Each row is a point. The last column is the point's height on a tilted bowl or saddle (a function of degree 2), plus a little noise. Along how many of its main directions does it bend up, bend down or stay straight?

Points (18 x 4):
[[ 62  79  32 -10]
 [  7  -8 -13   0]
 [ 69 -18  63 -67]
 [ -6   3 -11   0]
 [ 39  -7  81 -40]
 [-51 -35  60 -93]
 [ 10  33 -13  -2]
 [  5  86 -24 -49]
 [-46  -9  41 -46]
 [ 61  16  66 -21]
 [  3 -43   7 -23]
 [ 39  34  10  -2]
 [ -1  77  25   1]
 [ 16  41  13   7]
 [ 54 -68 -42 -73]
 [ 63  -9  19 -37]
 [-37 -38 -25 -20]
 [ -9 -37  68 -64]]
Directions: 0 up, 2 down, 1 straight

Points (22 x 5):
[[-24  -7  32  37  22]
 [  4  15   3 -64  26]
 [ 38   7  42  -2  26]
 [-17  36 -24  14  21]
 [  8  35 -20  38  36]
 [-16   7 -39  -9  -4]
 [ 30  95   5 -27  95]
 [ -8 -57 -69 -15   5]
 [ 55  45  62   1  74]
 [ 41  -9 -18  64  56]
 [ 28  -3  31  -5  12]
 [ 17 -36  20 -58  18]
 [ -3   6 -38  27   7]
 [-29  -6 -33 -26  -7]
 [ -2  30   7  43  40]
 [-26 -42  26  40  13]
 [-41 -22 -31  69  38]
 [ -4  44  12  10  33]
 [ -7 -10  22  32  12]
 [  4  20 -24 -11   4]
 [-41  21  -9  10  15]
 [ 28 -71 -38  14  25]]
Directions: 4 up, 0 down, 0 straight

Points (47 x 7):
[[-48  31  -2 -35 -30  44  12]
 [ 46 -35 -42 -12 -24 -36 -41]
 [ 19  14 -46  14 -74 -57  -4]
 [ 36  35 -24   7  61  18 -37]
 [ 46 -13 -26  26  18  -4 -14]
 [ 16  -4 -26 -45   6  26 -26]
 [-26  -6 -88  24  17  48 -58]
 [ -6 -60 -95  14   0  31 -38]
 [ 26  -6  -9   4  10  33 -17]
 [-19 -37  -2 -43  -8  19 -26]
 [ 25 -19 -10  12 -23  14 -12]
 [ 10  23  25   1 -33  39   4]
 [-58   3 -13 -21  27  50 -59]
 [-30  17 -80  45  43  29 -55]
 [  2 -60 -35   8 -19 -31 -10]
 [ 36 -13  61  29  18  -4 -12]
 [ 35  94  -5  10  38  22 -83]
 [ 19   4   3 -31  74 -19 -22]
 [ -1  23 -12   0  -5  29 -13]
 [ 28  -9   4 -22 -45 -17  -9]
 [-44  -9  12   0  79  11 -69]
 [-15  19  -2 -70  59  41 -21]
 [-18  28 -16 -14  28 -20 -27]
 [-21  10  48  -7 -35 -30  30]
 [-39 -25   0 -42 -15 -10 -16]
 [ 12  31   0  31 -31  41 -29]
 [-61 -42   3 -17 -13  15 -36]
 [-19  66   6  46   8  32 -58]
 [ 73  40 -15  -7  64 -13 -49]
 [ 50 -44  -6 -28 -14  -1 -33]
 [ 14 -12  29 -46  13 -20  -2]
 [ 27 -15 -11 -22  14 -16 -15]
 [ 70 -46  90   0 -21  35 -13]
 [-12  -3  12  72 -57  -1   9]
 [-53 -31 -19  11 -37 -11   8]
 [ 19 -38  25  14  -1   5  -5]
 [ 20 -17 -32  30 -26 -53  -2]
 [ 12 -28 -21  10 -41  18 -15]
 [ 25   4 -45  18 -12   2 -19]
 [-34   5  53 -28 -40 -11  48]
 [-19  55  64 -34  66  30   8]
 [-40 -55   8  -3  26  18 -49]
 [-25 -24  17 -18  61 -30 -50]
 [-49  -2 -15  45  66  48 -95]
 [ 39 -51 -22 -27 -51 -29 -53]
 [-17 -26  21 -27   3  52 -17]
 [-38  37   0 -29  75  18 -57]]
Directions: 2 up, 4 down, 0 straight
